Each row of a before or after table is a point. One or more steps were done to the points. Then noise was added and the rows were shuffled. The steps act on how far a point lies along the listed directions, d1 being the first. What was done? A step turns or swaps two directions, mirrors them in a line or flattens them onto one, adds a multiple of one to another, or multiplies one. Angles are multiples of 10 degrees, from the lower direction toward the higher: turns from -170 to 170, lines from 10 to 170 but not 90. Use the fewest steps. Two steps may share a direction if one is a turn and the other turns, adds or multiplies; they go together, in the order done. Otherwise the lowest direction goes first.

Directions:
(1): -0.6 -4.7 -2.9
(2): 0.2 2.9 -4.8
(3): 5.5 -0.6 -0.1
Before (11 x 3):
-3.2 -2.2 2.7

-3.1 0.7 -0.4

0.7 3.2 -0.1

-4.3 1.9 0.7

0.3 0.6 -1.8

8.1 -1.6 4.3

0.1 2.9 -0.5

-0.4 1.6 0.0

-2.9 -5.0 6.4

-3.3 1.2 -0.8

-4.4 -7.7 -6.2
After (11 x 3):
2.3 0.3 -1.1

-10.1 4.7 1.2

0.3 3.5 1.6

-1.2 -0.7 6.0

2.8 0.0 -1.5

-0.7 1.5 3.6

0.4 2.8 1.2

1.8 3.4 2.5

-0.4 0.2 -1.4

0.7 -8.7 -1.5

1.5 0.4 -0.2
Steps: turn d1 and d3 by -90 degrees; multiply d2 by 0.7

Directions:
(1): -0.9 -4.4 -3.8 2.6
(2): 4.2 3.1 -3.0 2.4
(3): 4.1 -3.2 3.6 1.3
(4): -2.5 1.5 2.3 5.3
Before (12 x 4):
-2.1 8.2 1.3 -2.3

0.5 4.3 1.2 -2.3

3.8 -3.9 1.4 -0.3

-4.3 3.8 -0.4 3.5

0.0 0.0 3.5 5.0

-0.2 -0.3 -1.9 4.5

3.7 -0.6 0.6 1.9

-3.7 2.4 3.8 0.1

3.5 5.6 1.4 -3.9

1.5 -3.6 0.2 4.7

0.4 7.9 1.5 -3.6

1.6 -1.8 -0.3 -0.3
After (12 x 4):
-3.8 -0.8 -7.9 1.4

-4.8 1.4 -7.1 2.1

2.8 4.3 1.5 3.0

3.5 1.4 4.4 3.4

1.4 -1.4 1.4 -1.2

-0.8 -3.1 -6.5 0.3

-2.1 -1.0 -4.4 0.6

3.8 -0.9 -0.1 2.8

-3.4 0.0 -1.1 2.9

3.1 -4.3 2.5 -0.8

2.4 1.0 1.0 6.8

-2.0 5.8 -1.7 4.5
Steps: mirror d1 and d3 in the line at 80 degrees; add 0.7 times d4 to d2

Directions:
(1): 1.4 -6.3 1.0 1.9 0.6 -4.0
(2): -2.8 2.7 -1.5 6.2 1.0 -2.5
(3): -0.3 -1.8 0.9 3.3 -5.9 3.7
Before (9 x 6):
-3.0 3.4 -1.0 4.2 -0.6 3.0

-1.3 6.9 -0.1 0.3 3.0 0.6

1.5 -1.8 1.0 -6.0 4.9 -2.9

-1.9 -1.6 -1.3 5.5 -0.8 -1.8

-2.3 0.2 -0.5 7.6 -5.0 2.7

1.6 -5.0 1.1 3.5 -4.9 4.0

1.5 -6.4 3.7 -0.8 0.3 -2.5

0.9 0.9 1.5 -2.6 -0.7 3.0

-1.1 7.5 -1.6 -1.6 3.7 0.2
After (9 x 6):
-0.8 5.6 -0.4 0.0 5.0 -1.8

-1.8 -1.4 -1.2 5.5 -1.2 -1.2

1.7 -0.7 1.6 -3.5 2.0 0.2

-0.9 3.2 1.0 -4.0 -2.5 6.3

0.0 -2.9 3.9 0.2 -5.2 4.4

-0.9 6.7 -1.3 -2.0 4.7 -1.4

0.0 -4.5 -0.3 6.3 2.0 -5.3

3.0 -8.3 1.5 2.3 -0.9 -1.1

-1.5 -0.4 -0.9 3.3 4.7 -3.7
Steps: swap d1 and d3

Directions:
(1): 2.8 1.2 -2.4 -4.2 5.1 -3.9 -2.0 -4.0 0.2
(2): 3.4 -2.1 -0.9 7.6 1.8 -0.9 -0.4 -2.6 -2.7
(3): -2.9 -1.2 -6.4 0.6 -3.2 -3.4 -3.9 2.0 -1.2
Before (12 x 9):
0.0 -1.5 -3.9 7.4 -2.8 -1.8 -1.7 -1.0 -4.3

-1.1 -1.5 2.4 3.9 -2.6 3.1 4.0 1.2 0.3

-1.4 1.6 -3.7 -4.7 -0.3 -5.3 -3.8 -1.2 0.7

4.5 -1.1 7.5 4.0 2.2 2.7 4.7 -5.4 -1.5

-0.5 -1.4 -0.3 -4.4 -1.1 -0.8 -0.8 0.6 3.3

7.3 1.6 1.5 -3.0 5.2 1.9 -1.7 -5.3 2.2

0.1 -1.3 6.9 2.6 -2.8 3.7 1.0 3.3 3.4

-1.7 -0.3 -3.1 2.0 -2.4 -4.1 -2.3 1.8 -0.7

-0.5 -5.2 1.9 11.4 -3.3 2.8 0.4 0.9 -2.2

-2.0 -1.6 -0.1 3.7 -2.7 2.8 0.5 1.7 -0.9

2.7 2.8 2.3 -5.6 3.8 0.0 0.5 -3.7 1.8

0.0 -1.5 6.2 3.1 0.8 4.0 4.6 -0.6 0.2
After (12 x 9):
3.8 2.9 2.9 -7.7 2.5 3.6 -0.8 -2.0 4.4

-1.7 -1.9 -0.3 4.1 -2.4 2.7 0.5 1.5 -1.1

-0.3 -1.9 2.0 4.9 -2.0 2.5 3.8 0.4 -0.2

-0.3 0.7 9.3 -2.3 -1.7 5.2 5.8 -1.4 1.1

-5.2 -3.5 3.8 4.7 -7.3 5.5 1.5 5.2 0.7

0.1 -1.4 6.2 2.9 0.8 3.9 4.5 -0.6 0.5

-0.5 1.0 -3.9 -3.3 0.4 -5.8 -4.1 -2.3 0.0

3.6 2.7 2.0 -4.6 4.3 -0.5 0.3 -4.2 1.6

2.8 -2.7 -1.6 0.1 1.4 -2.7 -1.5 -2.3 1.5

-5.6 0.5 -1.8 -0.1 -7.6 1.2 -0.3 4.1 -1.1

3.0 -2.7 5.5 6.4 -0.5 2.2 0.1 0.6 1.6

-2.4 -0.1 -2.8 1.0 -2.9 -3.6 -2.1 2.3 -0.4
Steps: mirror d1 and d2 in the line at 160 degrees

Directions:
(1): 1.5 2.4 1.9 -8.5 1.9 -0.4 0.1 -2.1 3.1 -2.6 -2.2
(2): -0.6 4.5 1.8 1.7 2.7 0.7 -2.7 5.0 4.9 -0.9 4.8
Before (13 x 11):
0.6 2.0 1.5 -4.6 0.5 -1.4 -0.6 1.4 0.3 -1.4 -2.0

1.6 1.2 1.9 -9.1 0.5 -0.2 0.7 -2.6 3.7 -0.6 -2.8

1.3 7.1 3.1 -6.4 2.2 -0.5 -0.4 -1.1 2.6 -2.2 0.2

-0.3 1.8 -0.6 6.5 0.3 0.7 -3.0 5.5 2.7 3.5 7.5

1.1 1.9 1.2 -6.2 2.7 -0.9 -1.0 -0.8 2.9 -5.3 -1.3

-2.0 -2.0 -1.6 10.3 0.1 -1.0 -2.6 3.8 -2.9 4.2 3.6

-1.3 0.8 -0.9 9.8 -3.6 -0.4 -2.2 5.6 0.2 2.9 4.3

-3.7 -3.0 -0.5 12.7 -2.8 -0.5 -1.8 4.7 -5.4 4.1 5.2

1.7 3.9 0.4 0.6 3.2 1.4 -0.5 2.0 4.6 -1.2 1.7

2.5 2.8 2.8 -7.1 1.1 0.1 0.3 -2.6 2.2 -2.6 -1.9

1.9 3.4 0.3 0.2 0.1 -0.1 1.0 2.2 3.6 1.6 0.0

-1.7 1.3 0.2 -1.7 0.8 1.6 0.1 0.3 1.2 -2.2 -2.8

1.4 -1.4 1.4 -8.4 0.3 -2.7 0.7 0.0 2.1 -1.3 -0.9
After (13 x 11):
-0.6 -0.4 -1.5 8.2 -0.8 0.6 -2.1 4.6 0.3 4.2 6.4

1.2 3.0 2.3 -8.2 1.6 0.1 -0.3 -1.0 4.9 -0.8 -1.1

0.4 2.3 1.4 -3.9 0.8 -1.4 -1.1 2.5 1.0 -1.4 -1.4

2.0 4.1 3.1 -6.1 2.3 0.1 -0.6 -1.2 3.4 -2.6 -0.6

0.8 8.0 3.5 -4.3 2.6 -0.2 -1.3 0.8 3.6 -1.7 1.8

1.5 3.0 -0.1 1.8 -0.2 0.3 0.8 2.3 3.6 2.1 0.6

0.7 2.6 1.6 -5.1 3.4 -0.7 -1.7 0.8 4.0 -4.9 0.4

-1.9 -3.8 -2.3 9.8 -1.4 -1.5 -1.1 1.7 -5.1 4.7 1.7

-2.9 -5.4 -1.4 11.6 -4.2 -1.0 -0.5 2.1 -8.1 4.6 3.0

-1.0 -0.9 -1.9 10.3 -4.8 -0.6 -1.0 3.6 -1.7 4.0 3.0

1.6 3.3 0.1 2.5 2.7 1.7 -0.8 2.7 4.3 -0.9 2.4

1.2 -0.1 2.1 -8.0 1.0 -2.3 0.1 1.4 3.5 -1.6 0.2

-1.6 1.6 0.2 -1.4 0.9 1.9 0.2 0.9 1.4 -2.1 -2.3
Steps: turn d1 and d2 by 20 degrees

Directions:
(1): 4.8 -0.7 -2.7 -1.1 -1.9 3.8 3.3 -0.5 2.8 -6.5 1.9 -3.2
(2): -0.7 5.8 -4.9 -1.3 -3.8 -0.4 -3.6 4.8 -3.4 -1.0 0.2 -1.2
Before (10 x 12):
-2.2 -0.9 0.8 -0.6 0.9 -2.8 0.5 -0.4 0.2 1.7 -1.5 0.4

-1.3 3.6 -2.6 0.1 -3.4 -4.3 -3.9 4.1 -3.3 1.6 -0.9 -0.5

-6.1 -0.6 5.1 4.0 4.1 -4.2 -1.8 -0.7 -1.3 11.1 -4.9 6.3

-3.1 -2.6 7.5 0.4 4.6 -2.6 0.9 -5.5 -0.5 5.2 -2.5 5.8

-3.3 5.0 -1.8 -0.6 -4.3 -0.4 -2.9 3.0 -4.5 0.3 -0.3 -1.4

-2.2 6.7 -3.2 1.0 -2.4 -1.3 -3.3 6.5 -2.8 1.0 -2.1 -0.3

2.6 -4.0 2.9 -0.4 0.7 3.1 5.3 -1.5 3.1 -2.2 0.4 0.2

-0.6 2.9 -2.3 -2.2 -2.1 -3.0 -3.9 1.4 -3.0 -0.2 0.8 -0.1

-3.6 -3.0 6.7 2.4 5.2 -3.4 -0.8 -2.4 0.4 7.0 -3.3 3.2

-1.4 0.3 1.8 0.2 0.1 -1.2 -1.0 1.1 -0.7 0.3 0.1 0.3
After (10 x 12):
-4.7 -0.9 4.2 3.6 3.4 -3.1 -0.9 -0.8 -0.7 9.2 -4.4 5.4

-1.7 0.3 1.9 0.2 0.0 -1.4 -1.1 1.3 -1.0 0.6 -0.2 0.4

-2.6 3.3 -1.2 -1.8 -1.4 -4.5 -5.2 1.5 -4.2 2.5 0.3 1.3

-1.9 -1.1 0.6 -0.7 0.7 -2.5 1.0 -0.4 0.3 1.1 -1.4 0.4

-0.4 -2.8 5.9 -0.5 3.5 -0.6 2.8 -6.0 0.9 0.9 -1.4 3.9

-1.3 -3.5 5.3 1.9 4.2 -1.4 1.0 -2.9 1.8 3.5 -2.3 1.4

-3.8 4.1 -1.2 0.5 -2.7 -6.2 -5.6 4.5 -4.8 4.9 -1.9 1.4

-5.6 5.5 -0.1 0.2 -3.4 -2.5 -4.7 3.2 -5.9 3.6 -1.5 0.2

4.6 -4.2 1.7 -0.9 -0.1 4.9 6.7 -1.7 4.6 -5.1 1.3 -1.2

-5.0 7.2 -1.1 1.9 -0.9 -3.9 -5.6 6.9 -4.6 5.4 -3.0 1.5
Steps: add -0.7 times d2 to d1

Directions:
(1): 3.0 1.4 -0.4 4.0 -5.1 -6.6 -3.3 -4.6 -1.8 4.1 -0.6 4.5 -0.3 -0.5 -0.8
 -1.2 1.5 3.6
(2): 2.7 5.0 3.2 0.2 1.2 0.0 0.4 -5.6 2.6 -7.2 0.3 2.9 3.7 -1.3 -1.0 5.0 -1.5
 -1.0
(3): 0.1 -0.6 -0.6 4.0 2.1 -5.5 4.1 1.5 2.3 -1.1 4.6 -3.8 -2.5 0.7 -1.8 4.4
 6.6 -0.1
(4): 3.5 -3.9 -8.2 -0.7 -0.6 -1.5 1.5 4.0 2.1 -1.0 0.9 5.1 5.0 1.2 2.1 2.5
 -1.6 -0.4
Before (12 x 18):
4.5 4.9 2.1 4.1 -4.2 -6.2 -1.4 -7.3 -3.1 1.7 1.1 3.2 0.4 0.0 -4.6 1.4
 3.8 5.9

0.7 4.4 2.4 1.4 -0.9 -1.3 0.1 -3.4 0.8 -5.4 0.8 4.1 0.8 -2.0 -0.7 2.0
 0.0 -0.5

0.5 -3.5 -6.2 -3.5 -3.2 3.8 -1.9 4.4 -1.9 4.3 -2.7 2.7 2.4 2.5 3.6 -3.8
 -5.3 2.3

-0.5 -1.1 -0.4 -2.2 4.4 2.3 2.2 2.3 2.0 -4.9 3.7 -2.5 3.3 1.0 1.0 2.9
 -0.3 -3.4

2.7 1.2 0.5 0.3 -0.6 -4.2 -0.7 0.0 0.5 0.9 3.3 4.8 2.4 -0.2 -0.3 -0.4
 0.7 1.5

-3.5 1.0 6.1 0.1 7.4 1.7 2.8 0.7 1.8 -2.0 -0.9 -7.7 -5.0 0.1 -1.3 0.3
 1.6 -1.0

4.0 3.1 2.0 -0.4 -1.6 -1.4 -3.0 -3.3 -1.8 -0.8 0.3 2.9 1.1 -0.7 -0.5
 -1.6 0.4 1.1

-6.2 -0.2 5.2 1.4 0.0 0.7 -1.7 1.1 -5.3 3.8 -2.1 -7.2 -6.2 -0.3 -0.6
 -3.8 2.2 1.2

1.8 3.8 1.1 -2.9 4.5 4.5 -0.3 -0.2 3.8 -8.8 -1.5 4.0 5.4 -0.2 0.8 5.3
 -1.7 -4.2

4.3 0.2 -3.1 0.9 -4.5 -1.8 -3.6 -4.4 -3.4 1.0 -3.9 9.3 4.9 1.1 -0.9 -0.1
 -4.6 3.4

4.4 -7.0 -12.8 3.6 -3.0 -5.9 1.9 5.0 0.1 2.6 1.7 4.2 1.2 0.2 1.7 2.8 0.7
 1.6

-1.7 3.9 2.2 4.1 2.2 -3.6 0.4 -2.0 -1.5 -2.0 2.9 -3.4 -4.8 0.6 -2.2 5.0
 3.1 0.7
After (12 x 18):
2.6 0.5 -0.1 0.8 -1.1 -5.2 -1.1 0.3 0.3 2.3 3.3 4.7 1.8 -0.2 -0.4 -1.0
 1.2 2.0

3.2 1.4 0.9 -0.4 -1.8 -1.3 -2.6 -1.1 -2.5 1.0 0.6 1.6 -0.4 -0.3 -0.5
 -2.7 1.1 1.2

7.5 -3.8 -11.2 5.8 -5.3 -9.2 -0.2 -0.6 0.3 1.2 1.0 8.7 3.2 -0.6 0.8 4.3
 0.3 3.1

-6.1 2.7 7.4 -0.8 2.6 3.9 -0.6 -0.6 -3.1 -2.4 -2.2 -7.2 -3.4 -0.7 -0.6
 -0.5 -0.1 -1.0

3.4 3.1 1.0 3.6 -3.9 -5.7 -1.0 -5.0 -3.7 3.5 1.3 1.6 -0.8 0.5 -4.4 0.5
 4.4 5.9

-2.6 3.1 1.9 3.2 3.3 -2.3 1.3 -0.6 -1.4 -2.3 2.9 -4.7 -5.0 0.9 -2.1 4.8
 3.1 0.1

-1.1 1.3 0.3 1.4 -1.4 -1.8 0.4 0.4 -0.5 -1.3 1.2 1.6 -1.9 -1.3 -0.2 -0.5
 1.7 0.1

2.4 -1.0 -5.1 -2.7 -4.3 2.5 -3.0 0.7 -1.4 2.3 -3.1 5.4 4.0 1.6 3.0 -2.2
 -6.0 2.6

-0.2 -0.5 -2.2 -1.7 2.7 2.7 -0.3 4.6 1.4 -1.7 -1.0 1.3 1.6 1.3 1.3 1.3
 1.1 -2.7

-4.3 0.9 6.6 -1.5 9.3 4.3 4.1 2.0 2.8 -3.9 -0.8 -9.1 -4.7 0.0 -1.0 1.0
 1.0 -2.4

-0.6 -1.8 -1.0 -1.6 3.6 1.4 1.9 3.0 1.5 -3.0 3.7 -2.9 2.4 1.1 1.0 1.9
 0.5 -2.8

4.1 -1.4 -4.4 2.0 -6.1 -3.9 -4.2 -3.2 -4.7 4.6 -3.9 9.1 3.2 1.4 -0.9
 -2.0 -3.1 4.5
Steps: add 0.5 times d4 to d1; flatten d2 and d3 onto the line at 80 degrees
